Each row of a before or after table is a point. The points were changed in one or more steps. Then noise was added and the rows were shuffled. The steps act on columns, c1 being the first. Name the steps. A step turns or swaps two columns, mirrors them in a line or flattens them onto one, adds a multiple of one to another, or multiplies or shifts one. Angles are multiples of 10 degrees, from the lower column toward the higher: turns from -170 to 170, lines from 10 to 170 but not 90. Use the fewest steps. Two steps may share a column if one is a turn and the other turns, adds or multiplies; they go together, in the order done. Otherwise the lowest column goes first.

Before (14 x 2):
.47; -.13
.26; .06
.20; -.21
-.56; .04
-.48; -.36
-.50; .71
-.58; .34
.20; -.62
-.16; .32
.70; .30
-.38; .56
.15; -.06
.21; -.45
-.25; .04
After:
.07; -.05
-.55; -.18
-.51; .84
-.12; .39
.18; -.53
-.20; .11
.45; -.31
.26; -.04
-.57; .45
-.42; .66
.20; -.22
.65; .06
-.53; .24
.20; -.67
Steps: add -0.3 times c1 to c2

Before:
-.36; -.09; -.47; -.06
-.16; .19; -.63; -.35
.18; -.21; -.26; -.05
-.20; -.12; .16; -.78
-.49; -.09; .07; -.54
-.67; .62; .44; .06
.17; -.44; -.50; -.20
-.05; -.26; -.55; -.28
-.61; .66; .56; -.19
-.15; -.31; .85; -.25
.33; -.03; -.76; -.39
After, 11 rows:
-.06; .15; .61; .27
-.24; .77; -.62; .42
-.52; .60; .16; .00
.12; -.11; .29; .61
-.69; .16; -.49; .55
.23; .11; .48; .33
-.04; -.16; .59; .28
.33; -.57; .60; .18
-.66; .18; -.56; .35
-.34; .23; .61; .51
-.26; .41; .00; -.09
Steps: add 1 times c1 to c2; turn c2 and c3 by -160 degrees; shift c4 by .60

Before:
.11; .39; .17; -.03; -.02; .51; -.06; -.12
-.03; .23; -.02; -.13; -.34; -.58; -.55; .38
.35; -.25; .06; .00; .94; .47; -.39; -.29
.05; -.23; .00; -.39; .69; -.21; .11; -.30
-.07; .19; -.40; -.13; -.38; -.62; -.11; -.21
.23; -.26; .08; -.08; -.39; -.65; .18; .26
.09; .70; .24; -.05; .04; .20; .03; -.38
.24; -.23; .14; -.07; .28; -.61; -.23; -.41
-.15; .56; .16; .12; -.19; -.40; .15; .15
.36; .29; .14; -.42; -.20; -.37; .11; .08
-.16; -.01; .30; -.37; -.22; -.30; .08; -.24
After:
-.53; .47; .29; -.08; -.20; -.63; .18; -.12
-.18; -.68; .14; -.37; -.08; -.22; .17; -.32
-.38; .40; .45; -.21; -.08; -.59; -.53; .40
-.48; -.35; .20; -.11; .16; -.60; -.20; -.40
-.04; .10; .27; .14; .19; -.42; .13; .55
.08; -.93; -.62; -.06; -.21; .46; -.37; -.37
-.62; .26; .82; -.16; .39; -.62; -.08; .05
-.43; .15; -.09; -.40; .14; -.38; .20; .28
.37; -.10; -.56; -.03; .31; .51; -.06; .27
.22; -.26; -.37; -.04; .60; .18; .04; .43
.11; .14; .10; -.38; .27; -.31; .12; -.14
Steps: add 1 times c6 to c3; turn c1 and c3 by -140 degrees; turn c2 and c8 by 60 degrees; turn c2 and c5 by 110 degrees; turn c4 and c7 by -10 degrees

Before:
-.15; -.09; .16; .18; .14; -.15; -.10; -.94; -.08
.02; .27; .28; -.01; -.30; -.05; -.34; -.48; -.22
.01; -.08; -.21; .21; .25; .42; -.31; .23; .66
.19; -.23; -.20; -.04; .23; .27; .10; .33; -.18
-.12; -.05; .00; .10; .22; -.07; -.25; .21; -.17
-.09; .01; .26; -.34; .08; .13; -.15; .23; .00
.00; -.23; -.34; -.22; -.08; -.19; .07; .17; -.05
-.16; .41; -.16; -.17; .01; -.01; .04; -.05; .00
.00; -.19; .05; .16; .06; -.04; .36; .42; .01
.41; -.18; .07; -.01; .40; -.09; -.04; .40; .04
After:
.22; -.05; .00; .25; .00; .01; -.23; -.15; -.15
.33; -.21; -.19; .08; .12; .34; .10; .21; -.22
.18; -.23; -.32; -.09; .18; -.27; .12; -.02; -.03
.26; .02; .26; -.14; .33; .09; -.11; -.07; .01
-.48; .27; .28; -.24; -.14; -.12; -.33; .03; -.23
.45; -.19; .02; .12; -.12; .01; .32; -.02; .02
-.04; .42; -.15; -.08; .14; .00; .03; -.18; .00
-.95; -.07; .14; .22; -.09; -.08; -.11; -.15; -.09
.40; -.19; .07; .37; .22; .01; .00; .43; .04
.22; -.10; -.20; .16; -.08; .52; -.32; .05; .68
Steps: swap c1 and c8; turn c4 and c5 by -60 degrees; turn c4 and c6 by 20 degrees
